Rows are points. Each copy is the shape, with its points in the same order, turned, moved and blurred by noise. Say if it was mirrored as well.

Shape (9 x 3):
[[ 45  42   0]
 [ 30  20  23]
 [ 27  36 -52]
 [-10 -69  -5]
 [ -2 -26  -5]
 [-50 -26 -43]
 [ -1  29  32]
 [-48 -12  51]
 [ -8   1 -34]]
Copy 1:
[[ 17  50   5]
 [ 12  22  26]
 [ 16  40 -50]
 [ 30 -70  -8]
 [ 14 -31 -10]
 [-15 -52 -58]
 [-21  15  26]
 [-41 -48  36]
 [  1  -9 -39]]
Copy 1 is: only turned
Copy 2:
[[ 34 -28 -25]
 [ 17 -19  13]
 [ 38  19 -50]
 [ 39  59  61]
 [ 27  39  36]
 [ -9  84  11]
 [-11 -23  23]
 [-37  16  59]
 [ 15  43  -6]]
Copy 2 is: mirrored

Shape:
[[ 36 -23  23 -17]
 [-69  -4 -53  55]
 [  0   1  41 -19]
 [-13  16 -40  55]
 [  3  37  39 -36]
 [-13 -12 -13  21]
 [ 27 -22 -21 -34]]
Copy 1 (7 x 4):
[[  3   3  53 -18]
 [ -7 -35 -85  13]
 [-30  20  30 -28]
 [ 13  -3 -42  43]
 [-33  55  29 -31]
 [ -6 -11 -11   2]
 [ 38   5  20 -38]]
Copy 1 is: only turned
Copy 2:
[[ 38  11  -8 -22]
 [-46 -31 -38  95]
 [ -1  12  22 -12]
 [ -2   7 -30  82]
 [-17  49  26 -18]
 [ -5 -10 -18  35]
 [ 12  17 -52 -18]]
Copy 2 is: only turned

Shape:
[[-19 -20 -48  -6]
 [ 15 -38 -22 -13]
 [  8  15  -1  57]
 [  7  21  38  68]
 [ -3 -25 -63 -13]
 [ 11  51  47  23]
 [ 40  53   5 -32]
 [-16  21  32  31]]
Copy 1, 8 rows:
[[  8 -25 -39 -15]
 [ 37 -12 -17 -32]
 [-31  35   4 -37]
 [-43  48  42 -37]
 [ 23 -20 -56 -14]
 [-21  54  54  11]
 [ 38  55   2  38]
 [-31  20  36  -5]]
Copy 1 is: mirrored
Copy 2:
[[-49   3 -22 -16]
 [-14   7 -16 -44]
 [ -4  69  34  -7]
 [ 21  65  60  11]
 [-52  19 -43 -33]
 [ 47  45  33  44]
 [ 46  39 -45  32]
 [ 13  22  43  28]]
Copy 2 is: mirrored

Shape, 9 rows:
[[ 18 -55  35   1  61   1]
 [-12  -6  27  16   6 -42]
 [-60  25 -54  14  16 -58]
 [-15 -45 -14 -79  -2 -65]
 [ 16 -51 -37 -39  25   0]
 [-20 -42 -21 -12 -16  24]
 [ 16 -25   6 -46  22  16]
 [ 38   8   3  20  18  12]
 [-37  29 -37 -42  31  26]]
Copy 1, 9 rows:
[[ 26 -26   2  32  59   0]
 [-13   0  30  34  -6 -38]
 [-70  55  -3  41 -12 -62]
 [  0  -1 -24 -44  14 -95]
 [  9   3 -63  -9  28 -21]
 [-36 -21 -44 -10   1   3]
 [ 25  -7 -21 -29  23   3]
 [ 17   5  -4  32  -8  26]
 [-48  51 -19 -26  21  14]]
Copy 1 is: only turned
Copy 2 (9 x 6):
[[ 53 -39   3  39  67 -28]
 [-16 -10   5  13  29 -49]
 [-62  41 -63   0  40 -25]
 [-20 -63 -17 -65  62 -35]
 [ 32 -58 -47 -32  44   3]
 [ -5 -59 -30  11   6  20]
 [ 36 -40  -4 -19  40  20]
 [ 53   6  -3  19   5 -10]
 [ -3  14 -35 -17  55  42]]
Copy 2 is: only turned

Shape, 12 rows:
[[  4  -1  21 -39  -3   5  -6  37]
 [ 12  23  30  -9  23   9  -5 -24]
 [ 21 -59 -25   5   0   9 -29  -6]
 [-12  20   3  -8  38  -4  14  -2]
 [-24 -61  -8  25 -43  12 -13 -10]
 [-32   2  30  -4  33  -1  15  -3]
 [ 15 -62  10  40  -6  54  -4 -18]
 [ 53  10 -35  14 -47  -4   8  -1]
 [-21  23  20  23  11  35 -16   8]
 [ 53 -18 -29  58 -38  31  47 -14]
 [ 51  -4 -56   2 -26  59  12  -6]
 [-32   4  27 -20 -13 -16  24 -32]]
Copy 1:
[[ -7  23  38  -1  36 -15  -4   5]
 [  0  15  25 -40  -5  23  28  14]
 [-18 -23   5  -2  17  28 -15 -58]
 [  9  -9  11 -15  12   2  46  18]
 [-43 -34  -2  11 -25  -4 -33 -39]
 [-15 -20  28 -10   1  -2  42  29]
 [-30 -15  20  30 -35  55 -14 -38]
 [ 42  28  -7  -9 -22 -14 -15 -57]
 [  4  -4   5  -3 -11  24  -5  41]
 [ 34  14  -5  34 -68  17   6 -66]
 [ 20  47 -37  28  -7  30  -1 -56]
 [-36   0  18 -30 -24 -35  36   7]]
Copy 1 is: mirrored
Copy 2:
[[-12  -9  19 -51   4 -17   7   8]
 [-21  35  -4 -14  -2  15   7 -27]
 [ 14 -53  -3   5  37  10 -25 -18]
 [-37  15 -14   4  -6  -4  22   2]
 [ 25 -52  30  27 -14  15 -40  -2]
 [-47  12  16  11 -15 -13   6  -6]
 [ -7 -38  34  17  25  61 -39 -17]
 [ 60 -11 -10 -12  11  42  25  20]
 [-27  29   7  -4  -9  19 -33  20]
 [ 35 -27  16  25  15  95  26  22]
 [ 20 -42 -32 -30  15  80   6  19]
 [ -7   5  19   5 -52  -8  18 -29]]
Copy 2 is: only turned

Shape:
[[-19  -9  37  10  -9  -1 -12 -14]
 [-15 -35  22  44   5 -19 -16  10]
 [ 16   1   7  21  -3 -12 -14  13]
 [  7  -7  -6  -6  -1  22 -10  15]
 [ 13  -2   1  -3   5  16 -12   2]
 [ 13 -11   6   1   3 -72  11 -11]
 [ -3 -22  -3   0 -57  25 -10 -43]
 [  6  -4  15   2 -16  -9   0  18]
 [-95 -29  -5   2 -17 -41  -2  10]
 [  5 -26   5  -4 -11   1  16   0]
 [ 11 -24   1 -21 -11   5 -23   5]
 [  5  -7   4   5  -3  24  -9 -16]
 [ 11  -8  -6   8  -4  17 -14   9]]
Copy 1 (13 x 8):
[[-34 -13   1  28  -1   1 -15 -15]
 [-16 -56 -24  20  -3   3  -3   8]
 [  5  -9 -12   7 -11  11 -11   6]
 [  0  -5   3 -22  -2  15  -7 -19]
 [  3   1   5  -6   5  17 -11 -16]
 [ 25  -4 -19  37   2 -45  12  15]
 [-22   7 -17  25 -25  14   6 -77]
 [ -6  -6   1   1 -23  -8  -9  -3]
 [-64 -35 -56  -8  10 -66  -1 -15]
 [ -5 -14   9   2 -12  -7  14 -26]
 [ 10 -10   3  -4  -5  -3 -24 -36]
 [-12   0   2   5   5  24  -2 -31]
 [  1  -8  -6 -12  -4  20  -7 -18]]
Copy 1 is: only turned
Copy 2:
[[-28  16  29 -12  21   2  -9  -5]
 [ -3  20  -2  -3  54  -8 -34   1]
 [ 20  25   7  -8   3  -8 -15  -3]
 [  9 -13   7   6 -10  13  -5   3]
 [  9  -3  17   9  -8   7  -9  -8]
 [ 13  27  -8 -35  21 -42   8 -49]
 [-54  -4   5 -18 -33  10 -41 -16]
 [  5  13   1 -23   4   5   1   2]
 [-49 -30 -14 -31  58 -53   5  22]
 [-10  -2 -12  -8   5  13   1 -22]
 [  9 -21  14 -23  -7  10 -18 -13]
 [-13  -1  18  12 -11   9 -15 -12]
 [ 11  -3   5   6 -11   7 -19   1]]
Copy 2 is: mirrored
Copy 3:
[[-38  -3  31 -11  -5   0 -16  -3]
 [-36 -39  14  20 -20   1 -24 -14]
 [ -9 -10  12  22 -10   6   9  -6]
 [ 10   8   3   3   0  24 -18  11]
 [ 13  12  11  10   6  18 -10  -5]
 [-16 -13  -4  -2 -34 -34  41 -31]
 [-19  39  34 -24 -26  61  -5 -29]
 [ -6 -11  14   2 -17   9   5  12]
 [-72   9 -22 -24 -60 -28 -44  23]
 [ -8  -8   0 -17 -21  23   1  -1]
 [ 16   9  17 -10 -20  12 -13  -6]
 [ -8  10  11  -5  12  33 -13 -14]
 [  3   5   1  15  -5  25 -10   2]]
Copy 3 is: only turned
